Each row of a before or after table is a point. One or more steps were done to the points. Then noise was added and the rows were shuffled. The steps act on columns, c1 being the first. Write out the steps. A step turns or swaps two columns, mirrors them in a line or flattens them onto one, adds a multiple of one to another, or multiplies or shifts one. Angles are multiples of 10 degrees, from the lower column toward the higher: turns from -170 to 170, lines from 10 to 170 but not 90. Use the fewest steps. Two steps may share a column if one is a turn and the other turns, adds or multiplies; they go together, in the order done. Otherwise the lowest column goes first.

Before, 13 rows:
[[-12.0   3.4]
 [  1.0   2.7]
 [  2.7   0.1]
 [ -0.4  -0.6]
 [  0.6   4.9]
 [  3.5   3.6]
 [  3.3  -9.9]
 [  2.9   3.8]
 [  0.4  -0.6]
 [  1.6   4.4]
 [  1.4  -3.8]
 [  2.8   2.4]
 [ -4.6   1.9]]
After (13 x 2):
[[-0.3 -3.4]
 [-0.4  0.3]
 [-0.4 -2.4]
 [ 0.2 -4.2]
 [-0.2  0.7]
 [-0.3 -3.2]
 [ 0.1 -3.9]
 [-0.4 -3.4]
 [-0.1 -5.1]
 [-0.1 10.3]
 [ 0.1  1.0]
 [-0.2 -1.9]
 [-0.1  3.8]]
Steps: multiply c1 by 0; multiply c2 by -1

Before (10 x 6):
[[ -1.7  -3.7   0.9   6.6   4.8   0.6]
 [ -0.4   1.4  -5.9  -3.9  -2.4  12.0]
 [  4.3  -3.3  -2.0   0.1  -2.6   3.1]
 [  3.1  -1.2   7.0   2.6   1.4  -2.4]
 [  0.9   0.8   4.4   7.3   1.8  -2.9]
 [ -4.7   0.4  -3.4   4.4  -1.3  -3.3]
 [ -1.7  -4.6  -4.5   0.3  -7.5  10.1]
 [  1.3  -4.5 -12.2  -2.8  -3.7   9.3]
 [ -1.3  -4.2   3.5  -0.8   1.1   0.9]
 [  1.6  -0.7   2.6   7.0   0.6   0.6]]
After:
[[  2.3  -5.9   2.7   4.2   0.9  -0.4]
 [  5.6   3.0  -5.9  -3.1  -2.2  10.3]
 [ -1.4  -3.9   0.6   6.7   5.0   1.3]
 [  4.8   1.5  -1.7   2.9  -2.5   0.7]
 [ -5.6  -4.1  -3.4   1.8  -1.2  -0.5]
 [ -0.7  -6.7   4.7   3.0   1.7  -2.9]
 [  1.6  -1.6   6.9   2.1   1.2  -3.6]
 [  4.1   2.1  -4.3   4.2  -7.5   9.8]
 [ -0.6   2.7   3.4   3.2   1.4   1.5]
 [  6.0   4.6 -12.2   2.3  -3.7   7.5]]
Steps: turn c1 and c6 by -30 degrees; mirror c2 and c4 in the line at 120 degrees

Before, 9 rows:
[[-10.0  -4.0   3.6  -0.4   0.6  -3.8   7.4  -8.8  -8.0]
 [  1.4  -1.5  -8.1   4.4  -2.0   1.7  -3.4   0.0   6.3]
 [ -2.1  -4.7   0.6   2.6   3.1   4.3  -7.6   0.5   3.9]
 [ -6.3  -4.6   1.8   6.5   4.6  -7.0  -1.8  -2.3   4.2]
 [ -2.9   1.1  -1.0  -2.1   0.1   3.6   2.2   2.0   4.5]
 [ -4.4   2.1   8.5   2.7  -1.0   2.0  -5.1  -6.7   0.7]
 [  4.6  -2.2  -1.4  -1.3  -0.4  -1.8  -4.0   2.9   2.9]
 [  4.9   1.4  -7.3  -5.7   2.9   3.3  -0.4  -2.1   5.6]
 [ -7.4   1.1   1.2  -0.7   2.3  -5.6  -4.8  -2.0  -4.1]]
After:
[[  5.0   4.4  -7.5  -1.6   2.7   3.7  -5.7  -3.0  -3.4]
 [ -6.4  -1.4   2.2  -0.8   4.3  -6.6   6.6  -2.7  -6.0]
 [ -2.6   3.9  -1.3   1.8   0.4   4.0  -2.6   2.7  -2.9]
 [-10.3  -8.3   3.6   7.5   1.1  -3.5  -1.5 -11.2   3.4]
 [  1.8   3.2  -8.2  -2.8  -1.8   1.3   4.7  -0.3  -6.1]
 [  4.5   0.3  -1.1  -4.4  -0.1  -1.9  -0.9   3.8  -3.8]
 [ -7.7  -1.6   1.3  -4.8   2.3  -5.2   0.8  -2.8   3.7]
 [ -1.7  -1.1   0.9  -6.6   3.1   4.8   3.8   0.5  -5.8]
 [ -4.6   2.4   9.0  -5.1  -0.9   2.4   3.3  -8.9   0.9]]
Steps: mirror c2 and c9 in the line at 20 degrees; mirror c4 and c7 in the line at 40 degrees; multiply c8 by 1.3

Before:
[[  0.7  -1.1   0.0  -0.2   1.6  -0.9   2.2  -3.0  -1.9  -5.9   5.0  -0.9
    4.5   0.8]
 [  8.7   3.8  -2.8  -0.6  -0.4  -5.4  -7.2  -0.1  -1.8  -3.2   4.6   0.1
   -1.2  -1.0]
 [  1.1  -7.1   4.6  -4.2   0.4   0.8   1.2  -2.7  -0.6  -3.7  -1.6   4.9
   -0.5  -1.5]
 [  4.6   4.7  -4.1   4.0   0.5  -1.4  -6.6   0.6   0.7   3.1  -8.6  -4.0
   -3.4   7.3]
 [ -0.4  -1.6   0.9   3.8  -6.8  -0.8   2.8  -8.7   0.4   5.6   0.0  -1.3
   -6.2   8.4]
 [ -1.3   7.3   1.8  -0.4   1.8  -8.0  -7.9  -1.1  -1.1  -5.8   0.0  -2.1
   -0.6  -7.5]
 [  0.6  -1.9   2.1  -5.2  -2.1   4.7   1.4   1.6  -9.5  -0.7   0.0   7.5
    1.0   0.0]
 [  3.5   5.5 -10.7   7.5   3.0   3.6   0.1  -2.8   5.0   4.8  -8.4   3.0
   -5.3   7.2]
 [  6.4   1.0   7.0   0.6   0.4   1.9   1.3  -2.2   0.9  -3.5   2.8   2.1
    4.0  -3.4]]
After:
[[  8.5   3.2  -2.7  -0.4  -4.1  -5.3  -7.2  -4.3  -1.8  -3.1   0.8  -0.9
   -1.5   1.0]
 [  4.7   4.2  -4.1   3.9   8.5  -1.3  -6.9  -4.1   0.5   3.0  -2.6  -4.5
   -0.7  -8.1]
 [  1.9  -6.7   4.3  -3.9   1.4   1.1   1.5   3.8  -0.6  -3.3   0.5   4.4
   -1.4   1.3]
 [  3.8   2.5 -10.8   7.1   8.9   3.8   0.3  -9.5   5.0   4.5   0.9   2.8
   -2.5  -8.2]
 [  0.4  -3.2   0.3  -0.1  -3.5  -1.1   2.1  -2.8  -1.7  -5.7   3.5  -0.8
    4.8   0.6]
 [ -0.3  -7.1   1.3   3.8  -2.6  -0.8   2.6  -9.2   0.6   5.4  -8.6  -1.6
   -2.8  -9.4]
 [  6.2  -0.8   7.0   0.3  -2.3   1.3   1.1  -4.1   0.7  -3.6   1.4   2.4
    2.2   4.9]
 [  0.5  -0.2   1.7  -5.4  -1.0   4.6   1.5   4.1  -8.9  -1.3  -3.1   8.0
    0.6   0.6]
 [ -1.2   4.7   1.5  -0.5   0.6  -7.5  -7.9  -9.1  -1.1  -5.6   1.9  -1.7
   -3.3   6.5]]
Steps: turn c2 and c8 by -40 degrees; multiply c8 by 1.6; multiply c5 by 1.3; turn c5 and c11 by 70 degrees; mirror c13 and c14 in the line at 10 degrees
